Every row gives one point. To make a cloud, some directions were put in groups of two or more. Within a group, all points are equally far from the middle, so they leave a hole (a ring in 2 directions, a hollow ball in 3). The other directions are filled evenly. Then the cloud was stretched, turned, moved and blurred a little. Count the holes, and give their numbers of directions, smallest first.

Cloud, 20 rows:
[[ -1  52 -12]
 [ 34  -5 -42]
 [ 43  20 -27]
 [-44  25 -37]
 [ -7 -27  39]
 [-53 -29 -22]
 [-22 -49 -13]
 [-60  -7 -18]
 [-53 -19   6]
 [-55   7 -37]
 [-42  24  18]
 [ 40 -31 -16]
 [-39 -24 -51]
 [  1 -34 -50]
 [-54   4  11]
 [ -3  41 -39]
 [ 52  -5 -18]
 [ 39  30  26]
 [-23 -14 -60]
 [-53   9   8]]
Holes: 1 (3)

Cloud (27 x 4):
[[ 10  38  35 -47]
 [ 12 -31  -7  33]
 [ 15  33  54 -14]
 [-17  28 -28 -35]
 [ 23  38  37  23]
 [ 12 -35   6  32]
 [ 32  17  29 -57]
 [ 46 -12   4  19]
 [ 22 -33  18 -45]
 [ 22  32  52   7]
 [ 18  51 -11  -3]
 [-15 -13  -2  38]
 [  3 -26 -37 -36]
 [-21  -6   8  34]
 [ -1 -37   4 -39]
 [ 34 -19  15 -56]
 [-22  25  -9 -44]
 [  5 -36  -8 -47]
 [ 40   7  11 -60]
 [ 22 -27 -38 -13]
 [-13   9 -32  24]
 [ 46  -9 -19 -30]
 [-12  38  28 -38]
 [ 50   8   8  14]
 [-28 -12   9 -25]
 [ -3  43  -8  25]
 [ 42  30  16  17]]
Holes: 2 (2, 2)

Cloud (26 x 4):
[[ 35 -26 -25  -3]
 [-52 -23  -5 -33]
 [-17   3  13  17]
 [  1  21  -5  28]
 [ 28   4  -6   4]
 [ 45  32   1  40]
 [ 50  21  -9  30]
 [ 22 -28   3 -43]
 [-31  22 -11  12]
 [ -8  30  23  37]
 [-33 -22  -2 -45]
 [-16 -16  31  18]
 [-12 -28  -8 -53]
 [  0 -14  18 -18]
 [ 19   3 -12 -60]
 [ 15  40 -15  10]
 [ -4 -16  34  -6]
 [-14 -35  22 -18]
 [  3  26 -13  36]
 [  4 -36   3   6]
 [ 18  -8 -28 -36]
 [  5 -23 -33 -21]
 [-19  23  11  15]
 [-26 -32   7 -20]
 [ 35   5  -1  23]
 [ 22  12   3  44]]
Holes: 0

Cloud, 29 rows:
[[ -3 -50  29   4]
 [ 13 -10   7 -24]
 [-12  28  60  15]
 [-25  -5  -6   7]
 [ 22  27 -16   3]
 [  7   9   8  11]
 [  6 -27 -22 -25]
 [  4  18  35  17]
 [-23 -10  10 -15]
 [ 28  -4  12  12]
 [-12  36  28  19]
 [-38  17   0 -39]
 [  3  50   8  10]
 [-27  -8  -3 -25]
 [ -3 -32 -28 -11]
 [-38  19  10 -17]
 [ -6 -26  28 -25]
 [-17 -17  44 -17]
 [  5  36  14  15]
 [ -2 -50 -14  -2]
 [-18   2  11 -12]
 [ 20   9  16 -20]
 [-19 -11  50  -7]
 [ -9  -5  -6  18]
 [ 24   4 -19 -11]
 [  6  21  -6  -2]
 [-26 -31  -6 -27]
 [ 31  -8   8 -16]
 [-15 -31 -37   3]]
Holes: 0
